Rows are points. A path goes straight from each point to the next, and from the last back to the first. The post is the endless flat space through its rows: a point in 2 columns, a line in 3, a plane in 4, and so on, so that a path can go around it. Count how often the path circles the post. Going back the other way cancels.
In the rows, 128 means zero.

Post, 2 rows:
[[138  73 162]
 [147 160 124]]
Path (32 x 3):
[[171  30 137]
 [156  64 176]
 [158 109 190]
 [203  41 188]
 [151  89 128]
 [118  61 129]
 [132 125 118]
 [166  75 114]
 [134 128  62]
 [ 95 105 120]
 [124 162 155]
 [143 131 165]
 [207 175 151]
 [171 116 122]
 [130  90  99]
 [129 188 107]
 [130  45 145]
 [194 133  91]
 [177  63 159]
 [143  62  88]
 [ 85  96 124]
 [125 160 143]
 [ 82 158  97]
 [124 181 140]
 [139 178 193]
 [177 233 135]
 [135 125 193]
 [ 73 113 153]
 [106  63 151]
 [100 148 152]
 [145 141 155]
 [212 165 139]]
Times around: 2

Post, 3 rows:
[[101 126 166 128]
 [180 150 152 128]
 [118 111  82 133]]
Path:
[[123 134 123 123]
 [185 191 222 140]
 [123 142 198 155]
 [ 94 131 142 135]
 [175 165 199 116]
 [191 153 239  75]
 [142 109 138 133]
 [196 135  86 162]
 [109 118  31 143]
 [195 191 165 129]
 [101 124  57 172]
 [116 115 156 138]
 [167 135 162 118]
 [151 111 114  84]
 [105 126 183 105]
 [127 122 169 128]
 [142 142 170 163]
 [107 131 117 148]
 [ 40 133 192 114]
 [ 17  81 148  83]
 [193 123 149 130]
 [249 154 127 167]
 [113 140  72 154]
 [134 130  85 134]
 [124 151 140 176]
 [117 129 193 145]
 [211 119 164 112]
 [105 109 134  93]]
Times around: 1

Post, 5 rows:
[[ 90 132 109  96 107 102]
 [107 159 189 215 128 156]
 [126 137  85  91 128 118]
 [123 117 128 187 125 151]
 [113 131 147 130 142 121]]
Path (31 x 6):
[[179  67  87 108 132 154]
 [ 93 120 170 193 107 118]
 [ 94 177 185 177 142 118]
 [ 64 193 153 179 120 132]
 [ 98  97 156  94 148 114]
 [144 105 149 105 143 157]
 [130 135  80 173  67 132]
 [132 139 122 163 158 100]
 [102  91 109 165 127 119]
 [ 59 135 178 198 130 154]
 [125 127  85 104 107 174]
 [142 117 109 131  78 157]
 [102 112 158 155 110  82]
 [ 95 114 154 170 166  82]
 [ 64 161 176 249 115 135]
 [ 96 145  78 100 112  66]
 [139 162 162 126 135 121]
 [147  98  99 111 116 151]
 [ 99 155 119 160 104 178]
 [ 82 142 211 220 161 145]
 [ 71 129 158 204 121  85]
 [ 99 131 148 148 104  70]
 [105 167 243 172 123 128]
 [141  58 100 151 133 159]
 [ 86 132 125 201 107 167]
 [106 101  97 132 148 109]
 [ 82 130 215 201 138 112]
 [140 147 145  90 143  98]
 [174  72  78 111 155 156]
 [148  97  86 161 137 210]
 [109 109 107 141 106 152]]
Times around: 0

Post:
[[109  78 160 168 186 103 135  65 178]
 [ 91 141  88 130  78 167  95 105  76]
 [106 143  85 154 108 156 172 124  97]
 [144  54 110 144 113  81 107 128 210]
 [ 92  53 172 135 136  74 112 136 177]
 [107 137 157 101 186 155 112  74 188]
 [118 111 118 151 106 187 122 131 112]
 [162 142 110 154 164 142 122 105 111]]
Path, 25 rows:
[[154  79 139 187 195 130 168  57 150]
 [113  99  71 100 112 146 114 128 147]
 [123  58 156 176 171 106  73 113 205]
 [ 98  89 189 149 144  61 172 199 134]
 [111 185  28 109 123  97 166 123 213]
 [ 65 110  85 163 171 115 127  83 127]
 [119 131  63  42  95 168 113 141 145]
 [152  82 193  85 158 111  68 155 130]
 [160 113 165  81 182 183  73 178 139]
 [150  44 151 184 239  53  30  95 165]
 [128 106 157 125 170 102  91  90 222]
 [146 140 148 163 136 131  67  67 180]
 [155 162 100 146 166 141  52  89 173]
 [ 95  90  93 166 108  98 139 138 134]
 [ 45 129 192 137 124 141 134 142  88]
 [168 110 134 138  70  94 107 142 102]
 [111  57 139 131 128  78 106 121 161]
 [ 99 114 122 138 149 214  98  74 126]
 [124 135 148 213 239  95 121  63 138]
 [ 96 160 169 197 136 166 186  67  82]
 [164  67 101 112  34 130 114 127 176]
 [151  51 127 116 162  88  44  82 125]
 [ 95 116  56 128  70 179  92 106 167]
 [150 130 125 157 153  86  44  90 169]
 [ 99 172 143 108 161 157 152  63 168]]
Times around: 3

Post (10 x 11):
[[128 121 163 162  54 102  91 148 168 119 169]
 [126 146 123 124  98 126 116  91  97 133 124]
 [109 101 129 155 146 124 100 121 136 149 111]
 [ 44 142 100 123 116  83 109  83 152 141 130]
 [153 143 133 104 158 151 130  82 105 159 148]
 [176 119 142 124 107 112 100  92 123 139 135]
 [150 120 171 147  98  93 127  97 134 161  97]
 [129 157  93 139 116 128 149 113 153 140 139]
 [180  84 172 114 138 164 144 166  81 133 125]
 [ 85 119 137 123  92 151 124 140 157  93 151]]
Path (29 x 11):
[[ 95 171 129 122 105 136  76 122  82 163 141]
 [122  71 159 114  98 151 115 138 100 147 136]
 [147 169 158 123 115 135 154  91 113 177 182]
 [129 139 111 120 146 132 165 116 111 136 132]
 [119 119 143 108  98 103 108 130 121 112 146]
 [100 111 169  95 137  81 105 117 121 165 108]
 [141 134 168 129  91 189 100 138  77  93 145]
 [107 129 144  83 101 159  80 125 131 106 176]
 [ 92 116  93 119  85 104 105 128  99 130 135]
 [131 127 160 137 130  99 177  94 159 180 123]
 [142 166 139 143 105 106 132  94 114 124 155]
 [ 85 127 119 166 119 137  38 119 139  96 108]
 [124 109 183 139  99 153  96 110 127 143  75]
 [118 112  71 159  93  86  61  94 144 150 103]
 [151 125  80 130 139 190  64  86 114 139 170]
 [143 172 106 100 159 129  92  38 120 169 159]
 [137 141 171  97 110 111 129 157 127 117 144]
 [ 82 131  86 114 129 142 107 155 133 137 152]
 [122  79 135 149 111 135  72 111 109 163 128]
 [ 98 114 131  94 121 141 142 123 132 119 182]
 [135  84 159 138  82 137 134 136 136  73  91]
 [124 134 158 148 106  75 103 107 129 147 111]
 [106 117  75 112 163 182  94 138 147 127 126]
 [121 115 165 116 103 157 129 173 126 106 110]
 [ 94 113 134 118 105 140  88 102 141 126 122]
 [161 143 122 134 126 146 147 121  96 169 140]
 [154 151 118 135 143 150 146   7  92 170 109]
 [ 82 147  70 155 141 105 140 109 178  97 152]
 [137 175 123 102 125 159 111 122 114  96 169]]
Times around: 4

Post (11 x 12):
[[156  96 104 123 181 134 103 110 143 150 175 160]
 [120  74  85 145 156 137 136  92 132 114 161 115]
 [130 103 109 145 172 113 106 131 112 116 192 117]
 [143 121 111 169 141 142  75 110 125 137 130 131]
 [ 54 114  66 146 130  83 129 142 143 145 105 129]
 [115 142 100 127 129 129 122 104 140 164 200 118]
 [156  85 197 103  77 131 170 144  80 177 101 162]
 [ 98 141  86 116  96  51 143 162 186 168  99  85]
 [151  93  99 127 138 168  94 120 105 126 166 138]
 [ 76 105  93 119  78  69 138 140 210 130 125 118]
 [164  84 119 153  98 110 144 145  78 166 135 141]]
Path, 23 rows:
[[190 125 120 132 119 180  58 104 195 134 102  96]
 [132 107 167  83  82 156 105 133  97 172 134 131]
 [130 142  92 138  77  95 117 131  96 113 148  71]
 [ 98 147  98 153 160 123 166 132  59 163 162 142]
 [127 131 152 158 155 149 177 115 109 126 166  79]
 [125 165 111 135 171 122  68 198  15 155 163   7]
 [119  74  80 211 176  94  49  88 108 105 159 104]
 [120 127 132 131 121  90 158  70 197 149 108 171]
 [136 132 126 142 100 180 191 120  14 184 120 168]
 [120  96 178 101  97 114 123 144 209 146 138 177]
 [156 157 139 160 230  87  26 156 107 204 108 172]
 [147 120 168  77 166  90  98 176  76 165 179 166]
 [ 95  79  64 163 151  75 195 108  93 125 199 182]
 [164  72 124 126 124 136 135 143 208 139  69 167]
 [124  26 124 126 214 111 144 121 141  85 179 104]
 [115 115  54 158 149 131 112 106  61 117 188  56]
 [116 124 114  66 155  97 149 181  84 155 147 141]
 [180 154 106 188 120 170  78 127 107 178 100 154]
 [167  68 112 113 170 142 114 135 127 152 243 159]
 [137  97 109 149 146 114  74 129  82 146 129  88]
 [103 130  86 130 114  95  79 131 145 155 113 157]
 [165 139  67  96 146 142 149 141 105 187 119 128]
 [184 158 155  48 104 119 145 193 129 184 175 137]]
Times around: 5
